Each row of a before or after table is a point. One or more steps were done to the points. Then noise was added and the rows were shuffled. The steps act on columns, c1 being the first. What was done? A step turns or swaps two columns, mirrors them in a line or flattens them onto one, adds a multiple of one to another, or multiplies or shifts one. Angles are multiples of 10 degrees, from the lower column toward the higher: turns from -170 to 170, lines from 10 to 170 but not 90. Use the fewest steps. Two steps may share a column if one is a turn and the other turns, adds or multiplies; they go together, in the order done. Otherwise the lowest column goes first.

Before:
0: +0.16 -0.08 -0.07
1: +0.27 -0.19 -0.13
2: -0.20 +0.36 -0.01
3: +0.06 +0.42 +0.07
4: +0.35 -0.17 +0.08
5: -0.33 +0.70 -0.16
6: +0.01 +0.50 +0.12
7: +0.26 -0.29 +0.00
8: -0.09 -0.02 +0.63
9: +0.39 -0.22 +0.54
10: -0.27 +0.26 +0.12
After, 11 rows:
0: +0.06 +0.84 +0.08
1: +0.35 -0.36 +0.09
2: +0.40 -0.44 +0.54
3: +0.27 -0.37 -0.12
4: +0.18 -0.17 -0.08
5: +0.25 -0.58 -0.01
6: -0.09 -0.03 +0.62
7: -0.27 +0.52 +0.11
8: -0.19 +0.72 +0.00
9: -0.33 +1.40 -0.17
10: +0.03 +0.99 +0.13
Steps: multiply c2 by 2

Before (10 x 6):
0: +0.60 +0.21 +0.25 +0.09 +0.32 +0.16
1: -0.61 -0.32 -0.85 +0.01 +0.00 +0.11
2: +0.59 +0.04 +0.36 -0.66 +0.45 -0.38
3: -0.09 +0.19 -0.09 -0.84 -0.18 -0.27
4: +0.59 -0.27 +0.22 -0.05 +0.58 +0.07
5: +0.37 -0.06 +0.33 +0.12 -0.13 +0.07
6: -0.24 +0.29 +0.34 +0.31 +0.08 +0.09
7: +0.62 -0.22 +0.29 -0.02 -0.23 -0.25
8: +0.04 +0.07 -0.06 +0.33 +0.07 -0.43
9: -1.47 -0.14 +0.09 -0.34 +0.23 -0.03
After, 10 rows:
0: +0.58 +0.17 +0.21 -0.25 +0.57 +0.07
1: -0.09 +0.57 -0.08 -0.40 -0.54 -0.26
2: -1.47 +0.26 +0.10 -0.33 +0.12 -0.02
3: -0.59 -0.18 -0.85 -0.25 +0.13 +0.10
4: +0.38 -0.18 +0.34 +0.04 -0.06 +0.06
5: +0.59 +0.22 +0.24 +0.21 +0.27 +0.17
6: +0.63 -0.22 +0.30 -0.18 -0.13 -0.24
7: +0.59 +0.69 +0.36 -0.40 +0.12 -0.37
8: +0.04 -0.14 -0.06 +0.26 +0.16 -0.41
9: -0.25 -0.02 +0.34 +0.41 +0.10 +0.10
Steps: turn c2 and c4 by 50 degrees; turn c2 and c5 by -30 degrees

Before, 9 rows:
0: -0.05 +0.25 -0.18 +0.35 -0.01 +0.02 -0.05 -0.53 +0.10
1: +0.41 -0.55 -0.06 -0.89 -0.21 +0.06 +0.30 -0.10 +0.33
2: -0.29 -0.49 -0.30 -0.17 +0.42 -0.01 +0.26 -0.24 +0.38
3: +1.15 -0.27 +0.15 +0.16 +0.21 -0.06 +0.49 -0.53 +0.19
4: -0.58 +0.05 +0.48 +0.32 -0.20 +0.30 +0.59 -0.28 -0.35
5: -0.29 +0.33 -0.47 +0.20 +0.74 +0.29 +0.40 -0.03 +0.60
6: -0.19 -0.14 -0.29 +0.65 -0.40 +0.23 -0.32 +0.03 -0.27
7: +0.19 -0.07 +0.11 +0.55 +0.47 +0.21 -0.45 -0.20 +0.28
8: -0.27 -0.40 +0.54 -0.27 +0.48 -0.72 +0.21 +0.32 +0.43
After, 9 rows:
0: +0.19 -0.07 +0.10 +0.55 +0.27 +0.06 -0.45 -0.21 +0.29
1: +1.15 -0.27 +0.15 +0.15 +0.00 -0.15 +0.48 -0.53 +0.19
2: -0.30 -0.48 -0.31 -0.17 +0.22 -0.21 +0.25 -0.23 +0.37
3: -0.04 +0.25 -0.19 +0.34 -0.21 -0.02 -0.05 -0.53 +0.11
4: -0.27 -0.39 +0.54 -0.27 +0.27 -0.95 +0.21 +0.31 +0.41
5: -0.29 +0.33 -0.47 +0.19 +0.54 -0.02 +0.40 -0.03 +0.60
6: +0.41 -0.56 -0.07 -0.89 -0.40 -0.11 +0.30 -0.12 +0.32
7: -0.58 +0.04 +0.47 +0.31 -0.41 +0.48 +0.60 -0.27 -0.36
8: -0.18 -0.13 -0.29 +0.66 -0.60 +0.36 -0.32 +0.03 -0.28
Steps: shift c5 by -0.20; add -0.5 times c9 to c6

Before:
0: -0.47 -0.29 +0.53 +0.03 +0.47 -0.65 +0.48 +0.15 +0.16 +0.22 -0.18 -0.13
1: -0.06 -0.05 -0.48 +0.08 -0.07 -0.07 -0.45 +0.15 +0.08 +0.28 +1.37 -0.01
2: -0.08 +0.16 -0.18 +1.04 +0.51 +0.01 +0.02 +0.19 +0.96 +0.27 -0.42 -0.25
3: +0.05 -0.10 +0.35 +0.24 +0.69 +0.08 +0.57 +0.08 +0.46 -0.65 -0.37 -0.01
4: +0.08 -0.20 -0.14 +0.75 +0.34 -0.57 -0.37 +0.33 +0.20 +0.10 -0.27 +0.03
5: -0.43 -0.02 +0.04 +0.08 +0.70 -0.10 -0.65 +0.06 -0.27 +0.23 -0.30 +0.12
6: -0.54 +0.22 +0.65 +0.57 +0.66 +0.02 +0.68 +0.39 -0.40 +0.14 -0.19 -0.36
7: -0.07 +0.11 +0.56 -0.07 -0.71 -0.31 +0.61 +0.17 -0.07 +0.12 +0.66 +0.80
8: -0.07 -0.29 +0.37 -0.18 -0.05 -0.18 +0.28 +0.32 -0.17 +0.15 -0.42 +0.01
After (9 x 12):
0: -0.47 -0.27 +0.43 +0.02 +0.01 -0.65 +0.51 +0.13 -0.37 +0.27 -0.18 +0.09
1: -0.06 +0.34 +0.22 -0.10 -0.01 -0.31 +0.63 +0.16 -0.54 -0.30 +0.66 +0.66
2: -0.06 -0.26 +0.05 -0.19 +0.00 -0.18 +0.27 +0.31 -0.39 +0.13 -0.41 +0.17
3: -0.43 +0.05 -0.20 +0.09 +0.00 -0.10 -0.64 +0.05 -0.18 +0.13 -0.30 +0.20
4: -0.55 +0.14 -0.03 +0.58 +0.00 +0.02 +0.68 +0.38 -0.76 +0.31 -0.19 -0.33
5: +0.09 -0.16 +0.11 +0.74 +0.00 -0.58 -0.37 +0.31 +0.22 +0.06 -0.27 +0.15
6: -0.08 -0.01 -0.17 +0.09 +0.01 -0.07 -0.47 +0.16 +0.50 +0.27 +1.35 +0.17
7: +0.05 -0.18 +0.57 +0.22 +0.03 +0.07 +0.58 +0.07 -0.08 -0.58 -0.37 -0.29
8: -0.09 +0.12 +0.74 +1.05 -0.02 +0.00 +0.03 +0.19 +0.62 +0.34 -0.44 -0.13
Steps: turn c10 and c12 by 30 degrees; turn c2 and c12 by -20 degrees; turn c3 and c9 by -60 degrees; multiply c5 by 0

Before, 8 rows:
0: +0.19 -0.09 -0.35 +0.16 +0.23 -0.23 +0.48 -0.41 -0.30 +0.15 -0.54 -0.05 -0.26 +0.13 +0.30 +0.04 +0.19 +0.41
1: +0.06 +0.04 -0.13 +0.38 +0.11 -0.26 +0.15 -0.16 +0.30 +0.62 +0.39 -0.58 -0.44 +0.17 +0.09 +0.26 +0.27 +0.11
2: +0.02 -0.02 +0.17 -0.11 +0.25 +0.15 +0.32 +0.05 -0.10 +0.89 -0.03 -0.39 +0.65 -0.49 -0.40 +0.46 -0.03 +0.16
3: +0.53 -0.27 +0.01 -0.56 +0.49 +0.33 -0.50 -0.08 -0.03 -0.25 +0.39 +0.15 -0.05 +0.68 -0.24 +0.11 -0.18 -0.05
4: -0.27 -0.52 -0.04 +0.59 -0.39 +0.46 +0.46 -0.44 -0.30 +0.39 +0.12 -0.28 -0.39 -0.10 +0.27 +0.11 -0.02 +0.26
5: +0.54 -0.14 -0.41 +0.07 -0.27 +0.20 +0.23 -0.24 +0.32 -0.29 +0.05 -0.49 -0.86 -0.67 +0.68 +0.28 +0.35 +0.03
6: +0.06 +0.27 -0.42 -0.81 +0.07 +0.19 -0.32 -0.14 -0.37 -0.49 +0.24 +0.58 +0.22 -0.05 -0.38 +0.47 -0.16 -0.50
7: +0.15 -0.12 -0.68 -0.46 +0.14 +0.42 -0.66 +0.02 -0.57 -0.20 +0.29 +0.15 -0.08 -0.11 +0.07 +0.19 -0.26 -0.59
After, 8 rows:
0: +0.15 +0.03 +0.13 +0.37 +0.11 +0.23 +0.58 -0.16 +0.32 +0.62 +0.40 -0.11 -0.44 +0.17 +0.05 +0.30 +0.27 +0.31
1: -0.05 -0.06 +0.30 +0.18 +0.24 +0.31 +0.28 -0.42 -0.35 +0.14 -0.58 +0.37 -0.30 +0.11 +0.35 +0.02 +0.20 +1.24
2: -0.17 +0.29 +0.42 -0.88 +0.06 -0.10 -0.67 -0.14 -0.38 -0.53 +0.23 -0.01 +0.21 -0.05 -0.39 +0.47 -0.16 -1.47
3: -0.60 -0.30 -0.01 -0.54 +0.48 +0.10 -0.33 -0.10 -0.03 -0.28 +0.43 -0.33 -0.02 +0.67 -0.21 +0.09 -0.19 -0.15
4: -0.54 -0.15 +0.40 +0.10 -0.29 +0.23 +0.45 -0.28 +0.32 -0.33 +0.06 -0.03 -0.85 -0.69 +0.69 +0.28 +0.37 +0.07
5: -0.09 -0.55 +0.08 +0.55 -0.39 -0.55 +0.44 -0.46 -0.34 +0.37 +0.11 +0.22 -0.42 -0.09 +0.29 +0.11 -0.05 +0.82
6: -0.10 -0.04 -0.10 -0.09 +0.25 -0.08 +0.51 +0.07 -0.12 +0.90 -0.07 +0.02 +0.68 -0.51 -0.45 +0.43 -0.05 +0.46
7: -0.39 -0.09 +0.69 -0.43 +0.16 -0.25 -0.46 +0.05 -0.62 -0.16 +0.30 -0.52 -0.09 -0.14 +0.12 +0.21 -0.29 -1.78
Steps: turn c1 and c6 by 140 degrees; multiply c3 by -1; turn c7 and c12 by 60 degrees; multiply c18 by 3

Before:
0: +1.00 -0.31 -0.03 +0.07 -0.53 -0.21 -0.15 -0.13 -0.49 +0.08 +0.18 +0.07 +0.06 -0.50 +0.38 +0.51 +0.17 +0.05 -0.34 +0.82 +0.00 -0.55 -0.59 +0.17
1: -0.06 -0.57 +0.55 +0.74 +0.26 -0.19 -0.26 +0.41 +0.22 -0.38 -0.49 -0.24 +0.39 +0.32 +0.08 -0.11 +0.08 -0.21 -0.32 -0.06 -0.27 -0.86 -0.32 +0.06
2: +0.38 -0.30 -0.38 -0.05 +0.43 -0.49 +0.07 -0.11 -0.21 +0.08 +0.27 +0.29 -0.09 -0.20 +0.35 +0.21 +0.08 +0.32 +0.02 +0.64 -0.30 +0.02 -0.04 +0.22
3: -0.11 -0.60 -0.02 +1.00 -0.08 -0.07 -0.24 +0.11 +0.21 -0.17 -0.47 -0.46 +0.15 -0.18 +0.58 -0.17 -0.27 +0.06 +0.11 -0.01 +0.20 -0.67 -0.33 -0.26
4: -0.26 +0.46 -0.31 -0.85 -0.24 -0.30 -0.02 +0.33 -0.78 +0.53 +0.31 -0.17 +0.32 +0.38 -0.92 +0.61 -0.10 +0.49 +0.02 -0.18 +0.01 -0.52 -0.42 -0.20
5: +0.26 -0.56 +0.20 +0.61 -0.02 -0.14 +0.12 -0.33 +0.25 -0.25 -0.51 -0.36 +0.17 +0.52 +0.40 -0.48 -0.25 +0.42 -0.29 +0.15 -0.16 -0.77 -0.24 +0.11
6: -0.22 -0.07 -0.81 -0.59 -0.54 -0.53 +0.18 +0.29 -0.48 +0.33 -0.23 -0.28 -0.02 +0.17 -0.92 +0.67 -0.14 +0.14 -0.10 -0.28 -0.26 -0.09 +0.15 +0.35
7: +0.20 +0.11 -0.36 -0.25 -0.62 -0.40 +0.32 +0.24 -0.93 +0.83 +0.15 +0.30 +0.48 +0.30 -1.10 +0.51 -0.11 +0.05 +0.16 -0.07 -0.12 -0.02 -0.32 -0.18
8: +0.15 -0.17 +0.32 +0.79 +0.07 -0.31 +0.46 +0.09 +0.12 -0.49 -0.39 -0.71 +0.30 +0.04 +0.33 -0.11 +0.10 -0.06 -0.24 -0.18 +0.16 -0.40 -0.61 +0.00
9: +0.50 +0.31 -0.18 -0.14 -0.10 -0.21 -0.14 -0.07 -0.29 -0.24 -0.27 +0.35 -0.49 -0.03 +0.20 +0.02 +0.10 +0.11 +0.18 +0.79 +0.00 -0.04 +0.34 +0.21
After (10 x 24):
0: -0.07 -0.57 +0.53 +0.72 +0.25 -0.20 -0.14 +0.42 +0.24 -0.39 -0.50 -0.26 +0.39 +0.34 +0.06 -0.10 +0.08 -0.20 -0.32 +0.06 -0.26 -0.87 -0.39 -0.10
1: +0.21 +0.12 -0.36 -0.24 -0.61 -0.40 +0.42 +0.23 -0.94 +0.84 +0.15 +0.28 +0.49 +0.28 -1.11 +0.51 -0.10 +0.05 +0.15 +0.16 -0.11 -0.03 -0.17 +0.12
2: +0.52 +0.33 -0.18 -0.14 -0.07 -0.20 -0.26 -0.06 -0.27 -0.23 -0.26 +0.32 -0.50 -0.03 +0.21 +0.02 +0.10 +0.12 +0.16 -1.23 -0.01 -0.06 +0.28 +0.23
3: -0.12 -0.58 -0.01 +1.00 -0.11 -0.06 -0.13 +0.13 +0.21 -0.15 -0.48 -0.43 +0.16 -0.19 +0.59 -0.16 -0.25 +0.06 +0.12 +0.11 +0.22 -0.64 -0.39 +0.24
4: +0.15 -0.18 +0.31 +0.82 +0.07 -0.32 +0.64 +0.10 +0.15 -0.48 -0.39 -0.71 +0.30 +0.06 +0.32 -0.12 +0.12 -0.04 -0.25 +0.28 +0.16 -0.41 -0.43 -0.08
5: -0.27 +0.45 -0.31 -0.85 -0.22 -0.30 +0.12 +0.34 -0.79 +0.52 +0.29 -0.18 +0.32 +0.38 -0.93 +0.60 -0.10 +0.47 +0.00 +0.32 +0.00 -0.54 -0.41 +0.11
6: -0.23 -0.07 -0.82 -0.60 -0.51 -0.57 +0.10 +0.30 -0.47 +0.32 -0.23 -0.31 -0.01 +0.19 -0.93 +0.66 -0.15 +0.15 -0.11 +0.29 -0.26 -0.06 +0.22 -0.46
7: +0.40 -0.30 -0.36 -0.06 +0.42 -0.50 +0.08 -0.11 -0.23 +0.09 +0.30 +0.26 -0.10 -0.21 +0.35 +0.21 +0.09 +0.30 +0.00 -1.03 -0.30 +0.02 -0.02 +0.16
8: +0.27 -0.54 +0.20 +0.61 -0.03 -0.13 +0.21 -0.33 +0.25 -0.24 -0.51 -0.35 +0.17 +0.51 +0.38 -0.50 -0.25 +0.41 -0.29 -0.27 -0.17 -0.76 -0.19 -0.04
9: +0.99 -0.29 -0.02 +0.08 -0.55 -0.23 +0.06 -0.15 -0.51 +0.07 +0.18 +0.08 +0.04 -0.49 +0.38 +0.52 +0.16 +0.07 -0.33 -1.28 +0.01 -0.55 -0.60 +0.31
Steps: turn c7 and c23 by 20 degrees; multiply c20 by 1.6; turn c20 and c24 by 160 degrees
